Every row gives one point. The window is the flat piece filled in between its corners: a triangle in 3 columns, a solid with four corners in 4, and so on. A path goes straight from each point to the next, and from the last back to the first. List the points from which the path goes on through the window.
(in the rows, 128 means zero)

Window, 3 rows:
[[145 153 175]
 [ 92 112 131]
 [108 134 127]]
Path:
(1): [151 140 173]
(2): [136 130 158]
(3): [114 146 181]
(4): [ 48 117 110]
(5): [111  88 110]
(6): [162 142 155]
(7): [120 159 158]
(8): [ 95 131 142]
(9): [116 103 129]
(10): [128 121 102]
(11): [103 137 137]
(12): [127 157 164]
(13): [147 141 171]
(14): [142 133 140]
(15): [108 150 146]
(16): [140 162 187]
Through the window after points: 8, 10, 12

Window, 6 rows:
[[107 128 109 129 163 116]
 [159 162 115 150 144 111]
 [ 70  89 139 128  66 146]
 [146 122 156 140 214 146]
 [145 149 139 114 149  90]
 [119  75 115 109  93 147]]
Path:
(1): [126  81 114 147 132 135]
(2): [101  88 107 139  98 108]
(3): [139 173 134 114 125 131]
(4): [ 97 118 125 115  93 147]
(5): [ 91  70 152 143 161 123]
(6): [137 102 150 147 165 108]
(7): [101 144 129 124 130 154]
(8): [155 148 120 123 164 146]
(9): [140  98 136 142 181  82]
(10): [136 102 137 139 143 107]
(11): [145 179 129 105 165 126]
(12): [124 169 148 100 184 132]
(13): [146 136 129 150 168  95]
(14): [102  84 135 157  96 112]
(15): [ 94 105 128 102  93 155]
(16): [105 140 133 106 120 160]
Through the window after points: 10, 14

Window, 8 rows:
[[129 148 147 142 156 170 160 118]
 [ 80 113 148 146 182 108 198 164]
 [125 153  74 151 113 168  93 136]
 [119 145 152 102 114 111 180  97]
 [112 162 127  99 137 131 121  94]
 [151 143 152 137 171 117 144  92]
 [ 98 117 159 135 125 127 112  89]
 [120  88 123 122 150 169 140 138]]
Path:
(1): [ 87 140 108 141 129 170 164  98]
(2): [121 121 152 115 145 106 119 157]
(3): [113 144 130 139 118 126 124 178]
(4): [129 145  86 144 135 179 108  76]
(5): [147 157  83 132 155 140 190  77]
(6): [ 95 137 197 114 132 143 104 138]
(7): [130 152 160 132 156 161 143 152]
(8): [112 122 113 130 148 131 160  67]
(9): [113 143  95 142 159 135 132  92]
(10): [133 142 153 112 116 133 123 127]
(11): [134 167 168 109 138 134 163 127]
(12): [ 89 102 101 119 108 103 145  58]
(13): [109 108 101 173 161 128 192 106]
(14): [103 155 143 111 139 140 112 166]
(15): [118 144 142 112 136 150 130 142]
(16): [132 133 109 146 156 149 172 101]
Through the window after points: 3, 5, 7, 11, 13
